Each row of a before or after table is a point. The points were changed in one or more steps. Then noise was added and the rows were shuffled. The steps act on columns, c1 being the first. Write out the steps. A step turns or swaps two columns, mirrors them in a line or flattens them onto one, adds a multiple of one to another, or multiplies or shifts one. Angles are multiples of 10 degrees, from the lower column toward the higher: turns from -170 to 170, lines from 10 to 170 but not 90. Use the fewest steps. Two steps may share a column if one is a turn and the other turns, adds or multiplies; they go together, in the order done. Otherwise the lowest column goes first.

Before (8 x 3):
[[-52  56 -28]
 [  2  34  26]
 [-11  51 -34]
 [  8 -24  39]
 [ 15 -20  22]
 [-60   9 -14]
 [-45  36 -22]
 [ 24  19   8]]
After (8 x 3):
[[-25 -94 -29]
 [-29 -20  25]
 [ -4 -73 -20]
 [ 21 -73 -12]
 [ 15  33  22]
 [ 16  23  40]
 [-38 -48 -34]
 [-30  11   8]]
Steps: turn c1 and c2 by 120 degrees; multiply c2 by 1.3

Before (13 x 6):
[[-16  40  21  -8  32 -24]
 [-35   1 -58   0   8 -48]
 [  3  77 -13  42 -37   5]
 [ 49 -39  42   1  10 -16]
 [ 50  58  28   4   0  65]
 [ 49  71  70 -45 -61  27]
 [ 22 -11  28  -6 -68  68]
 [ 31  -5 -36 -40 -66  30]
 [-28 -19   5   7 -10  69]
 [ 52   8 -46 -32 -55  32]
 [-34  70 -26  37  30 -28]
 [-60 -24  -4  24 -56 -41]
 [ 38  -6 -18  69  24 -38]]
After (13 x 6):
[[-60  11 -34  35 -59 -40]
 [-35  -2 -75   0  10 -48]
 [-34  68 -41 -41  32 -27]
 [ 23  -9  40   4 -69  66]
 [-29  -5  -8  21 -10  65]
 [ 51 -19  65  37  11 -15]
 [  4  75 -14 -45 -37   3]
 [ 37  54   0  38  23 -40]
 [ 52 -22 -21 -24 -55  29]
 [ 31 -39 -21 -16 -67  28]
 [ 49  -3  94 -84 -58  28]
 [-18  16  15 -39  33 -28]
 [ 49  32  53 -46   5  65]]
Steps: add 0.5 times c1 to c3; turn c2 and c4 by -60 degrees

Before (8 x 11):
[[-20  19   3  -3  -3   7  18  35 -29  39 -10]
 [-17  -3   0  22  16  46   4  18  21  21 -27]
 [-22  47  -2  43 -11  57 -18 -18 -22  32  10]
 [-18  42  -4   6   7 -54 -17 -66 -23 -79  -9]
 [ 41  78 -22 -50   6  16  23 -11  10   9   0]
 [-24  29  84  31  -9  22  -3   0 -17  21 -23]
 [ 57  41  15  29 -24 -10  15  10   8 -18 -21]
 [ 35  84  30  31  -8   0 -22  12  23 -44   1]]
After (8 x 11):
[[-19  18   2  -4  -7  33  19  34 -31  18  -7]
 [-12  40  -2   6   9 -98 -19 -69 -22 -10 -11]
 [-17  -1   1  23  16  45   6  15  19 -20 -25]
 [-25  30  86  30  -7  28  -2  -1 -14  -8 -25]
 [ 42  80 -24 -50   3  17  22 -10  13  -5   1]
 [ 53  40  15  28 -17 -24  16   7  11  -6 -19]
 [-23  49  -5  44 -11  60 -16 -17 -21 -26   7]
 [ 34  82  30  29 -13 -36 -23  11  23 -26   2]]
Steps: turn c6 and c10 by -50 degrees

Before (10 x 18):
[[-32  75 -14  21  33 -45  -5 -48  34  26  10  56 -16 -24 -25  36   0  -9]
 [ 15 -22 -49  22 -43   5  25  21 -20  18 -49  27  24  16   9  59  19  14]
 [ 37 -34  10  14 -40   6 -11  15 -50 -10 -14  45 -16   7   2  59  42  -2]
 [ 37 -47  -9  29 -45   0   7   9 -13   3 -26 -26 -10  15 -12  29 -42  34]
 [ -5  46 -23 -37  57 -69 -59   6 -13 -67 -21   9  48 -24  45  -1  31   2]
 [-40  45  34 -38  82 -22 -61  15 -34 -18 -35  38  27  12  50   5  -8 -13]
 [-34  61 -21  61  32 -10  -1 -46  56  24  -3  29 -37 -10   2 -29  28 -13]
 [ 12  22  -3   5 -51  30  53   4 -23 -20 -24 -15  -7  13 -15  27  -7  29]
 [ 47   7 -32  15 -63  10   6 -13 -45 -10 -24   1  14  47   2  25 -23 -14]
 [-18  29 -35 -46  95 -26 -45  12 -66 -50 -18 -21  34  17   2  13  17 -15]]
After (10 x 18):
[[ 38 -38   9  13 -39   7 -49  14 -15   0 -12  34 -10   8 -46  94   5  -7]
 [ 12  21  -2   1 -43  30 -19   8  53   1 -20 -24  -4  15   6  46 -12  28]
 [ -3  46 -24 -37  56 -72 -10   9 -58  -8 -21   1  57 -27 -31  -4  44   3]
 [ 38 -43  -7  32 -45   0 -10   5   5   1 -25 -37  -8  16  40  49 -12  33]
 [-15  32 -35 -43  96 -24 -66  14 -46  -8 -18 -29  40  13 -20  18   3 -14]
 [ 14 -21 -52  25 -44   4 -16  24  24  -3 -49  18  20  15 -22  94  10  10]
 [-32  62 -21  62  34  -8  56 -47  -2   7   1  23 -40  -9 -25 -42   7 -12]
 [-42  48  34 -36  81 -20 -34  12 -59  -5 -37  29  27  11  10   6  47 -15]
 [ 44  10 -30  16 -63   9 -42 -11   6  -6 -29  -7  13  42  21  40   1 -14]
 [-34  77 -13  20  34 -45  35 -43  -6   6  10  48 -18 -22   2  57 -25  -5]]
Steps: swap c7 and c9; flatten c10 and c13 onto the line at 100 degrees; shift c12 by -10; turn c15 and c17 by 90 degrees; multiply c16 by 1.6

Before (11 x 24):
[[ 35   3  18 -37  29 -14  18  11 -27 -22  16 -17 -16 -19  -7   0  -8 -20
   -9  22   8   9 -40 -25]
 [ -1 -33 -25 -23  12 -26  21  -5  -5 -16  -5 -25  -9  -4 -14   8  16  -7
  -13   7  27  41  -4   0]
 [ 39   0 -13  10 -25 -45   4  35 -10   6  -3  36  -9  13  23  -2 -25 -32
    7  23  36  43  14  27]
 [-24 -21 -20 -17 -24 -22  -7  19  19 -19   8  -5  44  -9 -15  -4 -11   5
   14  14 -10  14  -5  28]
 [ 37 -33  21   8 -23 -48  -2 -12 -16  -6 -12  26  45 -12 -28  -9  -1 -11
    8   9  -4  12 -17  28]
 [-24 -12  23  28   9  17  18   5 -32 -14 -18  12 -13 -30 -16 -21  15   7
   10 -33 -14  18  -6  28]
 [ 24 -34  25  -6 -30  -6 -28  30 -10  12  -4 -26  43 -25   5  -2   1 -13
    7 -31  -7 -20  17  12]
 [ 16 -37  28   3  32  14 -29  27 -34 -20 -33  -2  47  13   8   6  18  16
   -1 -10 -16  -6  26 -19]
 [  1  26  -9  12   8 -16 -15 -16  10  -3 -33 -11  22  18   6 -17  17   5
  -26   3  -9   6  25 -13]
 [ 19  10  10  25 -11   3   4   2   0  38  20  28   2 -16 -20 -29 -15 -27
  -18   2  17  -4  21 -15]
 [-19  -7 -12 -29 -10 -10  32  -8  -5  31 -39 -12   1 -25 -38 -45  34  10
  -16 -42  28  -5 -17 -24]]
After (11 x 24):
[[-23  -5 -21 -18 -24 -46 -10  19  18  10  11  17  42 -24  -7   3   6  -7
   19  15  18  14   6  30]
 [ 35  18  17 -39  30 -26  12  12 -27  -1  17  26 -16  -8  11 -13  16  14
   -8  19   3   9  36 -26]
 [ 20  17  11  28 -11   4   6  -1  -2   3  20 -49   3  -5  19  34  26  20
  -16   4  16  -4  -9 -17]
 [ -3 -15 -23 -24  14 -51  19  -4  -7  -7  -6  26  -7 -31  26 -10 -15  15
  -12   6  13  42   0   3]
 [ 34 -11  21   7 -21 -94  -5 -14 -15  24  -7 -12  47 -31   3   4   1   9
    5  10  30  13  17  29]
 [  0   1 -12  13   8 -32 -14 -16  13  -5 -31   9  21  33 -10  26 -19   0
  -30   1  -5   4 -17 -16]
 [ 16 -34  26   1  31  25 -26  31 -34  11 -34  19  46 -20 -17   3 -23  -8
    7  -9  -7  -3 -25 -22]
 [ 23  -5  26  -9 -32 -11 -27  28  -9 -29  -4   8  41 -40  -7   7   3  16
   15 -33  -4 -23 -12  13]
 [-17  16 -10 -30 -12 -20  33  -6  -6 -28 -40 -16  -2 -24  34  38 -35   3
  -20 -41  30  -8  30 -20]
 [-25  14  24  29   7  34  18   3 -33  17 -17   6 -14 -29  -9  19 -16   2
   13 -32  18  15  16  29]
 [ 42 -12 -10   9 -24 -91   3  38 -12  23   0 -26 -10   8  33   6  37  24
   16  25 -28  43 -11  26]]
Steps: turn c2 and c14 by 50 degrees; multiply c6 by 2; add 0.3 times c8 to c19; turn c10 and c12 by -130 degrees; turn c15 and c21 by -100 degrees; turn c16 and c23 by -160 degrees; turn c17 and c18 by 160 degrees

Before (9 x 64):
[[-18  32 -20  30 -74  17   7   8   0   9  -5 -51   1 -10  23  -5   7 -13
    6  -2   4   4  26 -18   9  -7 -15  21 -22 -66   3   3 -13   0 -11 -18
    3  15   9  -2   4 -49   7   8  -8  19 -12  16  -6  -9   8 -11  38   4
   37 -35  10   0 -25   3 -22  34 -30   8]
 [ -8  24 -22 -45  10   9  -2  19  13   3  14   5   6  16  -4 -12 -11 -22
   -7   2 -11  -1   6  28  15  -1  10   1  -8   8  16   8  14 -12 -20  -9
  -18  15  23   7 -54   6   4 -15  32 -14  95  -8  -3  -3  -5 -10  -9  10
  -12 -45 -27   9   3  -4 -21  -4  13   8]
 [-23 -12  15   2  -2   3   7  11   6   6  14 -46  -1  -1  20 -11  -7  -1
  -11   3  17  21   7   4 -46  -5  19  17 -16  -5   4   3  10  -7 -19 -16
    4   1  39   3   8  14   5   5 -11   3  -1   1  14 -28  -1  -5  16   0
   15  10  -2  -1 -21  -7 -14 -19 -26  19]
 [  2  14  -5  10  13  -8  -9   4   4   3   7   1   9 -10 -32   1   4 -13
    2   8 -11   2  -8 -16  26  -2 -14 -17 -23   9  15 -18   9 -27 -14  -8
   -3  14  17   9   8  12   2 -10 -21   1  -2  -8 -17  -1  16  -5 -13  -4
   -1  12 -41   1  18  -2 -24  -7   8  21]
 [  7 -19  18 -35   5   6 -19  12  -2   6  10  12   1  -7  21 -13 -12 -22
    9  -7   4  -5  -2  -7  25  -5 -22 -10 -22   5 -21   9   6 -11 -21  15
    1   4  29   2 -15   5  11 -21 -30  15  -2  -7   5  10  14  -5   2  13
   -4   1   7   0  22   0  52  -5   0  12]
 [  7 -17  11  30  12 -11 -19   4 -79  11  13 -25 -16 -13  13   4 -18   2
   12 -27  -7   6   4   4  15  -3  21  17  20  -8   9  -5  12   0  -3  16
   -6  15  40   5   9 -27   1  -9  -7 -20  30  33  11 -16 -21  18 -17  10
  -17   8   5   2  15 -12 -26 -11  49  10]
 [-34  40  11  -4   2  -6   9  13  -1 -29  22   8   7  -8 -24 -10  -1   3
   -8  -9  37   0  21  17  26  -4  -7   5  -4   9  -9   0  -1  -1  17 -15
    3   0  -7 -22  11  -8   2 -12   4  17  -6  -7 -24   4  11 -10  -6 -10
  -14 -13  10   3   6 -33  54 -12 -24  14]
 [-18   4   6  14  13 -16 -14  -1   0  -3  13  10  17  12  -6   0  -1   2
  -14   7 -11  17 -11  -7  18 -12  -8  11 -11   9  -1 -38  20 -11   6  -4
  -10 -40  35  -6 -12  10  11   4 -20 -15 -13  26  11   8   6   8 -25 -59
   -8  -9  12  20 -15  -1   6  -5  -6   8]
 [ -9 -19 -28  29   3 -16 -18  12 -19  12  -2  14  -2  -6  -2 -13   0  10
  -18   5  14  -2   6  14  13 -25 -16 -14 -15  -2  13  11   7   0  -6   2
  -21 -12   5 -14   6 -34  23   9 -25  17  -3  -9  -2  10   9  15  -2  16
  -13  10 -53  -2   5  -6   7   1 -29  17]]
After (9 x 64):
[[  6  11  -5   9  13  -8  -8   4   2   2   8   1  10 -10 -32   3   4 -13
   -7   9 -11   4 -10 -19  27  -3  -1 -18 -23  10  16 -17   9 -25 -12  -8
   -3  14  16   9   8  12 -11 -12 -20   1  -3  -9 -17   0  17  -1 -13  -5
    0  12 -41   1  18  -3 -23  -7 -13  20]
 [-15  24 -19  29 -74  18   6   7   1   9  -8 -50   0 -11  22  -6   8 -12
   -3  -1   3   5  25 -18  10  -7 -35  21 -25 -67   3   2 -12   0 -11 -18
    4  16   9  -3   3 -49 -23   8  -9  20 -13  15  -7 -10  10 -35  36   4
   38 -34   7   0 -25   3 -22  33   5   7]
 [-25  -2  15   2  -3   5   7  11   6   8  15 -46  -3   0  22 -12  -6  -2
   20   3  17  20   9   3 -48  -4 -12  17 -15  -7   4   4  13  -8 -19 -17
    3  -1  39   3  10  16  11   4 -11   2   0   2  16 -28  -2 -39  14   1
   14  10  -1  -1 -20  -7 -14 -19  25  20]
 [ 13  -4  18 -36   6   8 -18  12  -3   6  12  11   1  -8  22 -13 -13 -22
  -17  -6   5  -5  -1  -6  26  -5  -8  -9 -24   6 -19  10   7 -11 -18  15
    2   4  28   1 -13   6  21 -20 -29  15  -4  -6   5  10  14   8   3  13
   -3   0   6   0  23   1  52  -6 -17  11]
 [-28  10   7  13  13 -18 -14  -2  -1  -3  14  11  17  12  -4   2  -1   4
   12   6 -12  18 -11  -4  18 -12 -11  10 -11   8  -1 -38  20 -13   7  -3
  -11 -40  37  -7 -12  12   4   6 -23 -14 -13  26  11   7   6 -22 -25 -60
   -8 -10  11  20 -17  -2   5  -5  -9   8]
 [ -5  -9  11  29  11 -11 -19   4 -81  11  13 -25 -18 -13  12   6 -17   3
  -15 -26  -8   6   4   4  14  -3  51  18  21  -7  11  -6  13   1  -5  15
   -5  16  38   6  10 -28  12  -8  -9 -19  31  34  12 -15 -20  23 -16  10
  -17   9   7   2  14 -11 -27 -10  -2  11]
 [-36  29  11  -3   0  -9   7  14  -3 -28  22   8   7  -9 -24  -9  -1   4
    9  -7  38   2  20  18  26  -4 -24   5  -4   8  -8   0  -1  -1  19 -16
    2  -2  -5 -21  10  -7 -29 -12   5  17  -7  -7 -24   5  10 -58  -5 -10
  -14 -15  11   4   7 -32  54 -12   3  13]
 [ -1  18 -22 -45  10   7   0  18  12   2  14   6   7  17  -6 -10 -13 -21
    6   4 -10  -2   6  28  15  -3  16  -1  -8   6  18   8  13 -13 -19 -10
  -17  13  20   8 -55   7 -17 -14  33 -12  95 -10  -1  -2  -5 -18  -8   9
  -12 -47 -26   9   2  -4 -19  -4  -1   7]
 [-24   6 -27  30   2 -15 -19  11 -19  11  -3  15  -3  -7  -2 -13   0  11
   17   5  13  -2   6  13  13 -27 -33 -13 -14  -4  13  11   6   0  -7   3
  -21 -11   5 -13   4 -34  30   8 -26  16  -5  -9  -3   8   7  -5   0  15
  -13  10 -54  -2   6  -6   6   1  -6  18]]
Steps: multiply c1 by 2; turn c1 and c52 by 50 degrees; turn c2 and c43 by -50 degrees; turn c27 and c63 by -60 degrees; turn c19 and c63 by 160 degrees
